Rows are points. The points of each table are mixes of a few directions, plus a little noise. How many directions does each table use, and how many do they share? Where both have some left over, give the other angles between the two spaces (their principal angles), to ten degrees, smallest first.
In the rows, 128 means zero.

First (6 x 3):
[[145 134 148]
 [159 138 160]
 [162 140 165]
 [112 121 109]
 [ 56  97  50]
 [141 132 138]]
Second (7 x 3):
[[183 149 188]
 [136 130 137]
 [ 78 107  75]
 [ 74 107  69]
 [125 128 126]
 [150 136 150]
 [150 136 150]]
Directions: first 1, second 1, shared 1

First (7 x 8):
[[134 152 113 133 135  71  93 129]
 [124 115 138 125 124 160 148 127]
 [136 160 108 135 136  46  78 130]
 [118  83 156 118 116 238 197 126]
 [124 111 137 125 124 168 153 127]
 [137 166 104 137 138  35  72 131]
 [124 109 141 124 123 177 158 128]]
Second (7 x 8):
[[131 145  73 130 109  48  51 165]
 [136 109 133 127 106 154 142 141]
 [108 123 198 120 181 221 221  67]
 [150 146 145 139 128  85 118 120]
 [101 139  94 119 150 115 100 130]
 [148 119 141 134 107 132 138 137]
 [123 117 114 123 117 143 119 141]]
Directions: first 1, second 3, shared 1

First (8 x 12):
[[ 97 117 153  98 128 154  61 132 112  33 124  99]
 [136 144 122 140 180 137 136 157 115 114 154 109]
 [121  97 119 120  53 165 121  87 106 121 115 152]
 [161 164 110 213 116 126 176 146 150 157 152 186]
 [116 171 153  98 193  42 158 134 138 189  86  83]
 [115 139 140 131 151 142 123 131  71  78 135 104]
 [151 120 106 102 105 158 114 129 182 179 127 133]
 [123  73 119 125 101 104 137 105 152 151 129 157]]
Second (8 x 12):
[[138  63 135 107  85 121 131  78 102  92  76 131]
 [164  31 101  94 133 172 101 125 160  98 148 121]
 [145 160 127 144 123 131 139 134 136 142 114 131]
 [ 87 194 161 145 161  88 105 163 151 104 135 123]
 [ 84  37 129  70  83 145  79  88 114  90 137 129]
 [156 210 119 168 131 137 164 149 135 186 127 135]
 [105 170 140 154 189  83 152 157 107 134 152 119]
 [141 158 110 140 118 143 154 129 118 176 136 135]]
Directions: first 6, second 5, shared 4; angles 80

First (8 x 20):
[[148 101 126 139 121 121 103 168 108 144 134 135 125 118 142 184 126 134
  111 138]
 [ 80  85 153  68 120 152  93 138 126  50 131  72 174 174 114 236 140 150
  154 142]
 [182 103 100 148 131 120 145 136 135 139 191 216 161 106 173 119 135 122
   95 129]
 [149 155 156 154 135 139 132  86 103 177 130 188 120  96 111  41  92 135
   89 129]
 [132 138 105 166 171  69 153 146 173 116  99  84  98 112 133 163   7 136
  111  82]
 [124 142 119 123 114 126 139 126 136 128 130 109  95 126 111 101 183 125
  154 130]
 [122 164 100 144 120 136 147 123 127 173  87 128 124 143 158  58 168  78
  154 130]
 [ 86 134 163  84 111 160 112  99 115  96 120  91 127 150  82 121 173 143
  158 144]]
Second (9 x 20):
[[143 156 105 173 179 133 136 131 167  93 136  59  77 122 164 187 208  90
  183 110]
 [141 150 127 164 172 159 115 105 137 111 131  77  89 117 155 179 161 106
  154 120]
 [126 113 136  94  89 130 130 124  99 141 133 181 159 123 121  76  77 155
  102 137]
 [118 118 128 147 152 141 102 119 139 145 113  88 124 148 113 196 121 115
  105 134]
 [111 138 145 162 167 110 114 142 155 139 101  80 112 148  90 178 167 107
  127 128]
 [141 117  91 128 129 147 129 119 140 116 145 109 122 130 166 168 125 118
  134 125]
 [104 121 189  83  75  96 130 141  79 165 107 222 180 125  59   9  67 175
   83 145]
 [136 136 156  94  89 136 139 115  80 127 140 201 147  98 132  27  87 163
  124 132]
 [132 104  76 107 101 101 156 158 156 114 146 135 142 141 152 132 139 123
  139 122]]
Directions: first 6, second 4, shared 1; angles 40, 50, 90
